Each row of a before or after table is a point. The points were changed in one or more steps. Then noise was added and the rows were shuffled. The steps act on how far a point lies along the listed directions, d1 being the first. What was done? A step turns or swaps two directions, mirrors them in a line or flattens them onto one, adds a multiple of one to another, or multiplies one. Angles are multiples of 10 degrees, from the lower direction toward the higher: turns from -170 to 170, lines from 10 to 170 but not 90. Use the fewest steps. Two steps may share a direction if one is a turn and the other turns, adds or multiplies; they go together, in the order done. Otherwise the lowest direction goes first.
(in the rows, 128 means zero)

Directions:
(1): [115 168]
(2): [ 88 115]
Before (12 x 2):
[[ 90 145]
 [144 136]
 [110 144]
 [160 108]
 [ 81 108]
 [139 127]
 [150 100]
 [115 124]
 [139 146]
 [ 77 180]
 [ 49 117]
 [146 105]]
After, 12 rows:
[[ 96  62]
 [121 106]
 [149 157]
 [135 166]
 [126 139]
 [116 140]
 [106 132]
 [135 118]
 [161  93]
 [165  58]
 [143 152]
 [127  87]]
Steps: turn d1 and d2 by 110 degrees

Directions:
(1): [ 87  98 139]
(2): [159  88 137]
Before:
[[101 108 141]
 [145  60 154]
 [181  93 136]
 [192 156 115]
 [122 180 102]
 [138 109 134]
 [144 162 128]
 [165 130 129]
 [108 157 121]]
After (9 x 3):
[[143 160 118]
 [ 95 141 133]
 [123  67 146]
 [165 134 135]
 [173 156 104]
 [ 76  82 154]
 [117 111 135]
 [149 100 139]
 [187  88 133]]
Steps: turn d1 and d2 by -60 degrees

Directions:
(1): [168 164 144 149]
(2): [154  96  97 158]
(3): [126  98 176 146]
Before, 12 rows:
[[105  72 141 128]
 [ 94 106 151 111]
 [123  70 111 171]
 [116 138 127 111]
 [145  44 128 169]
 [ 89 104 137  98]
 [148 109 128 139]
 [161 136 113 125]
 [101  89 128 126]
 [ 90  85 117 120]
 [144 123 103 132]
 [149 132 111 134]]
After (12 x 4):
[[120  87  75 136]
 [137  84  49 168]
 [146 125 111 128]
 [129  88  54 128]
 [116  66  69 142]
 [150 130 152 125]
 [110  90  93 116]
 [142 107 131 142]
 [159  85  27 150]
 [120 122 140 120]
 [109 112  92 114]
 [142 125 141 136]]
Steps: add -1 times d1 to d2; multiply d3 by -1

Directions:
(1): [172 175 122 146 141 154]
(2): [139 111 157 164 172 100]
(3): [138 103 108 180  90 134]
(4): [151 111  71 113 150 104]
(5): [ 82 166 103 154 137 109]
(6): [106 106 114 135 162 182]
Before, 10 rows:
[[141 137 107 145 118 106]
 [ 71  52 107 102 129  95]
 [161 117 133 139 164  78]
 [152 118 113 143 135  83]
 [118  85 119 112 177 140]
 [141 161 161 141 154  94]
 [143  88 117 167 201 169]
 [136 111 114 147 132 118]
 [172 103 139 154 128 110]
 [109  74 133 143 161  80]]
After, 10 rows:
[[ 70  53 109 100 130  92]
 [105  78 142 149 160  82]
 [141 151 109 144 126 108]
 [137 126 113 151 137 120]
 [137 150 175 130 149 100]
 [116  71 123 119 170 139]
 [153 130 120 146 138  84]
 [142  95 121 179 200 170]
 [157 113 143 141 159  80]
 [169 118 134 171 129 113]]
Steps: add 0.5 times d3 to d1; turn d3 and d5 by 30 degrees; turn d2 and d4 by -10 degrees

Directions:
(1): [121 178 176 113 116 123  90 111]
(2): [166 108 136 157 119  96 126  71]
(3): [ 93 159  97 115 165 106 150  90]
(4): [160 126 164  82 147 122 175 131]
Before:
[[163  84 114 177 111 119 123  97]
 [131 139 151 131 143 112 120 105]
 [133  95  89 184 121  97 113  83]
 [104 171 145 129 131 105 108  99]
 [165 105 148 176  79 116  94  91]
 [123 161 128 108 146 120 148 130]
 [104 120 108 116 138 158 128 168]
 [115  90  99  98 117 158 130 198]
 [157 120 130 105 139 114 138 105]]
After (9 x 8):
[[121 165 180  69 124 153 143 173]
 [114 128  89 155 128 129 124 143]
 [121 190 183  93 141  92 111  76]
 [163  93 124 146 132 109 138  83]
 [ 65 138  80 111 159 151 156 192]
 [122 139 125 126 112 137  84 133]
 [202  72 146 140 100  83 125  60]
 [147 177 200 104 121 118 105  91]
 [ 94 135 119 123 148 147 121 170]]
Steps: multiply d1 by 2; turn d1 and d2 by -120 degrees; mirror d3 and d4 in the line at 160 degrees

Directions:
(1): [ 96 118 173 187 146 120 106 137 146]
(2): [ 83  79 129 105 105 177 126 129 133]
(3): [ 99 164 111 147  80 127  97  97  98]
(4): [148 153 150 159 110 180 177 127 122]
Before (8 x 9):
[[167 126 163 137 161 148 204 160 166]
 [121 132 156 152 168 149 185 160 135]
 [129  80 180 135 189 150 176 180 178]
 [104 118 140 132 117 108  94 138 130]
 [104 105 127 118 134 118  93 151 119]
 [ 81 116 109  99  94 144  90 112 134]
 [128 108 139 146 142 110 106 112 146]
 [118 115  86  88 128 113 111 143 122]]
After (8 x 9):
[[110  87 113 101 151 117 114 161 143]
 [126 177 101 117 110 153 179 123  91]
 [131 132 113 132 116 111 103  95 126]
 [178 184  97  99  96 144 196 118 116]
 [ 99 119 132 124 106 115  93 132 125]
 [ 95 102 117 106 118 132  92 145 111]
 [ 53  57 146 109 117 169  95 136 166]
 [122 153  66  56  65 175 160 107  93]]
Steps: swap d1 and d3; multiply d2 by 2

Directions:
(1): [127  92 139 177 189 100 131  99 139 138 113]
(2): [ 68 138  95 130 150 126 111 112 105  79 159]
(3): [ 79 132 172 123 132 106  92 179 144 136 105]
Before (9 x 11):
[[144 118 106 107 107 146 127 124 134 136 118]
 [177 125  89 126 112 153 158  81 127 118 138]
 [ 43 114 189 144 171  85  74 198 144 165 106]
 [150 131  78 117 113 140 161  83  99 115 156]
 [ 90 109 136 131 147 106  98 147 129 131  91]
 [ 96 112  81 151 177 116 132  79  92  83 189]
 [ 86 109 152 178 188  89 119  88 140 122 106]
 [131 145 100 105 114 132 124 111 115  96 157]
 [ 55 131 148 143 169 103  91 158 121 111  97]]
After:
[[144 108  88 157 175 124 151  68  99 107 177]
 [130 136  76 111 110 142 152  88  97 107 160]
 [120  95 161 194 203  91 133  69 151 145  95]
 [143 149 100  96 104 138 131 118 115  99 155]
 [106  96 195 150 163  88 100 182 152 196  88]
 [127 125 108 107 110 146 125 129 133 124 117]
 [121 117 152 148 157 114 116 143 136 145  82]
 [136 131  86 130 119 150 139  91 116  96 147]
 [121  99 140 137 147 107 112 143 137 146  82]]
Steps: multiply d1 by 1.3; flatten d2 and d3 onto the line at 120 degrees

Directions:
(1): [ 75 100  70 107 121  84 129 154 116 126 116 112]
(2): [113  86 142 159 173 137 184 151 135 159 153 127]
Before:
[[100 125  88 101 110 103 117 119 110  97 131 119]
 [ 76  84 113 123 145 103 167 164 115 132 138 101]
 [ 87  53 114 147 218 112 212 167 139 170 166 106]
 [126 157 104  91 113 101  85 121 115 118 110 107]
 [130 136 142 145 125 126 117 128 124 132 133 119]
 [118 139  82 118  87 128  75 116 125 108 107 108]
 [129 157 113 103 106 120  76 105 135 107  95 118]
 [105  76 152 167 195 136 194 170 140 169 139 137]]
After:
[[115  84 123 172 154 151 158 147 137 152 147 116]
 [118 105 143 143 177 123 160 150 128 159 150 115]
 [ 85 119  89  89 104  94 120 145 107 107 115  98]
 [131 139 144 143 128 128 111 126 123 133 131 119]
 [ 91  91 115 131 152 114 165 139 118 124 153 116]
 [120 101 149 161 180 148 164 139 150 156 140 117]
 [118 166  87  79  78  96  59 130 119  91  76 130]
 [110 158  44  52  93  69  59 112 110  81  88  95]]
Steps: mirror d1 and d2 in the line at 10 degrees

Directions:
(1): [152 118  31 151 133 137 147 130 131 108 144 125 118 105]
(2): [113 118 108 129  93 120 146 110 161 159 101 208 139 148]
(3): [116 146 132 121 123 124 121 199 111  81 163 177 151 130]
(4): [ 96 146 105  84 159 101 128  85 116  90 139 134 105 180]
Before, 11 rows:
[[111 143 135 139  99 151 123 107 137 149 114 179 127 133]
 [105 159 119 128 176 129 109 139 113  84 161 108 132 137]
 [ 85 152 147  84 158 123  91 155 113  89 136 109 122 142]
 [104 122 112 110  98  97 123  82 148 129 112 240 131 194]
 [110 124 150 114 130 112 153  93 120 128 138 135 141 157]
 [142 102 115 127 159 154 132  70 128 194 111  71 115 112]
 [151 129 169 125 131 125 110 110 118 123 112  84 119  99]
 [188 108 131 192 107 203 135 206 119 142 141 113 151  26]
 [129 144  24 101 139 119 145 127 130  94 163 132 110 125]
 [147 129  80  92 139 115 137 116 106  90 164  77 103 128]
 [113 146 158 109 134 126 127  81 127 121 142  88 123 122]]
After:
[[136 135  99 146 102 141 143 140 139 114 157 143 148  86]
 [106 147 158 132 104 150 117 102 133 149 112 166 124 139]
 [161 102 136 160 127 173 127 168 124 184 132 109 154  69]
 [110 154  89 137 168 132 118 146 119  84 163 124 135 130]
 [148 114 123 121 173 164 136  17 121 159 100  27  74 114]
 [154 133 124 105 123 125 126 177  97  86 175  87 128 106]
 [166 118  89 148 114 132 131 121 134 120 116 125 122  83]
 [101 132 204 108  94 104  98 136 130 127 121 225 153 182]
 [100 138  54 107 142 128 116 159 131  86 140 150 123 127]
 [123 120 132 136 111 122 159 137 125 123 148 164 159 133]
 [114 165 180  82 148 121 104 175 100  94 169  87 130 125]]
Steps: mirror d1 and d2 in the line at 120 degrees; swap d3 and d4

Directions:
(1): [140  93 178 163 167 134 145 128  91 169 112 110 103  93]
(2): [ 93 135 110  92 142 138 133  63  79 149 100 138 118 160]
(3): [ 78  70 122 111 134  86 104 169 112 105 129 141  95 137]
Before, 12 rows:
[[153 120 138 142 110 118 121 170 157 109 148 122 138  97]
 [105 124 101 111 125 132 126 116 136 105 125 163 137 152]
 [116  91 147 145 129  93 119 196 144  95 156 136  83 105]
 [ 75  35 120 125 157  84 118 166  87 105 122 152  69 124]
 [137 144 106 108 110 109 121 129 153 101 138 142 172 159]
 [107 136 131 106 144 138 152 102  76 149 103 145 119 132]
 [117 136 110  93 113 118 116 138 150 108 147 133 139 150]
 [150  93 159 166 136  91 108 230 183 107 173 135 112  80]
 [118  49 154 154 125  78 105 226 145 110 144 144 103  92]
 [127  73 174 147 153 110 115 174 126 139 114 108  95 100]
 [117  96 132 124 143 134 140  91 101 153 124 123 112 126]
 [ 95 130  99 102 116 118 108 135 133 111 151 127 151 150]]
After (12 x 14):
[[165 204  67 114  92 166 147  77 170 101 142 149 171 151]
 [101 118  94  94 118 129 127  86 120 125 132 137 127 155]
 [196 179 116 154  69 138 124 178 225  99 167 139 187 105]
 [136 130 137 140 151 157 149  91 115 146 112 145 136 126]
 [141 143 144 141 144 152 139 104 113 162 136 103 154 116]
 [165 120 146 153 110 120 123 179 165 109 153 117 142  87]
 [197 158 141 173 101 118 115 221 238  93 193 130 159  82]
 [162 114 168 154 156 124 147 123 113 154 118 117 149 115]
 [142 157 105 108  88 123 102 158 197  88 141 128 153 144]
 [156 136 159 134 144 145 145 116 125 158 132 110 134 113]
 [178 182 128 153  94 139 137 158 196  95 171 129 142 109]
 [ 89 146 104  81 131 132 142  96  81 132 104 156 124 154]]
Steps: turn d1 and d3 by 150 degrees; multiply d2 by 1.3

Directions:
(1): [158 137 171 172  97 143 131  77 171  72 129 124 104 103 132 152 145 117]
(2): [139 106 131 110 178 151 105 104 115  92 124 166 154  94 132 107 148 200]
Before, 14 rows:
[[104 146 111 136  69  83 150 182 110 208 122  85 104 179 125 135 101  43]
 [150 135 146 144 123 128 141 116 154  98 121 129 104  97 134 140 137 122]
 [135 105 156 122 149 129 122 100 124  93 125 156 123 123 127 141 128 165]
 [123 165 140 146  85 106 153 154 142 163 144 105 115 171 127 141 140  76]
 [146  92 164 148 139 154 124  73 154  82 136 135 122  73 138 125 143 159]
 [120 125 127  92 159 108 137 131 120 115 119 136 127 128 122 101 128 141]
 [116 117 117 107 167 122 104 148 101 158 118 138 155 135 124 102 102 147]
 [145 160 165 170  87 128 114  89 168  62 120 137 103 114 129 148 146 100]
 [128 102 125  92 200 172 104 110  93  82 118 189 162  97 125  94 134 227]
 [110 117 128 101 151 101 114 140 119 136 154 157 135 137 139 115 133 151]
 [142 118 146 118 156 151 104  97 118  67 143 159 149  64 120 120 170 183]
 [139 151 127 140 106 128 137 124 141 117 129 121 116 135 136 130 138 125]
 [170 120 185 169 129 175  99  47 170  26 125 158 113  60 143 150 172 164]
 [101 120 133 122 112 111 131 124 120 157 134 115 123 141 120 125 105 127]]
After, 14 rows:
[[108 164 135 169  36 106 149 155 160 167 137  75  78 162 132 169 108   4]
 [149 122 164 150 145 140 101  93 140  99 111 146 134 107 133 130 119 145]
 [106 107 136 117 143 123 118 112 111 135 135 139 137 123 121 115 111 160]
 [ 94 161 104 127  96  93 125 179 123 161 116 109 117 172 126 137 112  58]
 [140 154 155 172  62 127 142 107 154  95 154  99  97 113 123 162 146  61]
 [122 120 145 154  81 113 150 127 152 155 144  83  90 130 138 137 110  61]
 [110  90  90  74 190 125 101 153  63 158 108 172 172 123 135  77 132 204]
 [132 126 162 150 106 121 145 109 143 114 126 126  98 149 122 163 118 102]
 [122 148 106 123 118 127 136 143 124 138 123 122 126 150 136 118 130 134]
 [136 128 151 118 137 111 143 104 143  86 119 127 116 118 127 123 143 129]
 [132 136 117 123 122 107 156 162 129 156 126 110  99 125 130 136 120  93]
 [108 133 112  92 166 115 126 165  92 169 146 147 165 156 125 102 153 162]
 [134 123 161 127 130 110 114 101 147  93 150 161 113 119 149 138 134 138]
 [158 149 188 193  73 162 143  63 182  52 129 123  77 112 129 158 128  97]]
Steps: turn d1 and d2 by -110 degrees

Directions:
(1): [136 177 143 130 101 150  64 114 141 159 160  86 101 161 123 126 149  90
  94 151]
(2): [125 134 149 163 120 128 134 137 128  76 173 126 149  56 103 125 102  69
 117 150]
Before:
[[133 184 131 103  88 156  37 105 136 219 159  53  95 195 130 126 168 101
   81 157]
 [121 138 158 155 111 111 133 123 109  42 184 131 156  34  94 128  77  43
  116 160]
 [111 124 143 123 138 127 130 114 137 116 121 101 125 110 136 122 133 107
  125 139]
 [122 150 142 127 105 130 102 129 137 143 134 115 119 149 110 124 138 132
   99 145]
 [136 162 129 120 124 140  65 116 134 154 146  94 114 141 119 137 145 102
  107 140]
 [155 177 121 103 126 132  66 112 150 181 137 102  96 196 136 134 164 123
   95 135]
 [141 136 134 140 111 136  96 107 135 108 139 107 128 111 112 127 128  80
  122 136]
 [125 131 124  92 131 148  97 106 134 178  67 110  98 230 163 122 166 201
  129  96]
 [121 141 113  98  99 121 100 118 127 182 115 105 100 177 146 126 174 157
  135 122]
 [129 162 135 144 114 127  81 111 143 112 169 107 132 133 120 152 122  77
   98 157]
 [111  96 125 144 122 136 169 148 130  52 145 154 161  44 120 119  97 119
  141 132]]
After, 11 rows:
[[114 117 151 147 118 100 158 126 107  35 170 152 162  24  96 129  72  59
  134 147]
 [109  97 111 137 146 104 169 128 121  83 111 163 167 107 132 152 101 145
  144 122]
 [111  56  78  84 166 101 194 136  97 165  50 160 159 143 159 130 125 230
  183  86]
 [143 104  89  96 170 100 164 128 129 150  81 167 126 164 153 135 136 194
  155  96]
 [135  96 117 135 131 121 151 109 128  95 109 140 148  95 123 124 113 117
  150 112]
 [131 128 120  90 132 149  93 104 134 176  65 115 100 227 166 124 162 200
  129  95]
 [114 113 125 128 130 119 154 143 129 130 105 149 138 133 116 125 124 173
  128 125]
 [128  97 104 111 164 110 146 131 116 126  94 149 144 114 133 136 123 170
  159 107]
 [117 119 106  93 111 110 134 128 126 173  92 122 115 167 152 127 167 176
  151 112]
 [118 147 146 157  94 158 106 135 148  78 183 114 132  66 116 120 117  75
  103 160]
 [110 114 141 119 143 120 142 117 139 113 115 109 126 109 141 122 128 116
  128 137]]
Steps: mirror d1 and d2 in the line at 100 degrees

Directions:
(1): [162 132 128 127 138 155 180 168 155 122 123 122 115  84 137  88 181 135
 132  89 140 161 157  66]
(2): [176 122 147 150 108 149 158 168 143  99  95  91 133  91 136 127  90 120
  95 154  80 117  78 165]
(3): [120  80 131 128 112  68 136 183 105  87 114 139  72 111 124 137 119 106
 164 135 141 123 182 157]
Before:
[[115 171 131 113 142 175 110  68 131 182 157 131 164 152 114 136 141 132
  103 116 149 159  95  87]
 [214 132 145 155 101 187 182 163 155  94  74  69 154  69 148 116 110 102
   40 148  39 105  29 141]
 [126 107 120 123 144 121 155 145 122 117 131 152  97 114 135 121 169 126
  155  72 153 147 188  90]
 [111  99 107  98 116  80 135 139 114 114 135 150 108 129 134 130 133 115
  144 132 133 140 165 126]
 [166 132 138 155 127 147 155 173 121 124 110 101 107  81 125 116 119 121
  100 144 117 118 112 145]
 [107  84 144 114 107  73 125 179 103 112 121 155  65 116 120 111 115 107
  149 122 127 115 177 147]
 [112  87 102 103 117 112 114 138  92 131 130 155 114 128 141 136 147 116
  195 101 175 116 198 115]
 [ 91 126 107 123 132 102 128 130 115 116 146 146 100 154 122 125 151 131
  146 142 143 146 167 122]
 [119 136 131 107 134 101 133 149 134 125 160 152  83 138 125 108 183 145
  165  78 185 171 221  56]]
After:
[[164 146 138 157 130 162 152 157 126 133 114 100 123  87 124 113 119 126
   89 146 111 117  96 138]
 [107 137 106 124 137 120 140 133 127 122 150 144 110 141 126 113 170 135
  139 131 144 156 166  99]
 [142 118 144 113 125 130 165 180 138 131 125 143  87  90 129  72 164 127
  135  81 129 145 172  79]
 [ 86 141 131 111 122 122  76  70 101 164 152 140 144 176 104 170  98 112
  120 150 144 128 107 153]
 [131 113 105 100 123 112 157 139 132 122 137 145 123 115 138 111 161 126
  133 114 136 156 161  89]
 [132 145 117 121 156 165 145 100 135 148 144 145 141 131 137 114 173 144
  125  70 144 149 143  70]
 [131 112 102 106 131 151 134 128 116 147 132 145 133 117 146 114 175 132
  179  80 180 132 183  77]
 [194 124 147 157  95 166 152 144 135  90  77  70 157  97 139 144  75  95
   41 169  36  85  16 177]
 [124 182 129 105 148 155 121  93 152 163 176 144 138 159 127 106 184 167
  127  77 168 169 165  34]]
Steps: turn d1 and d3 by -70 degrees
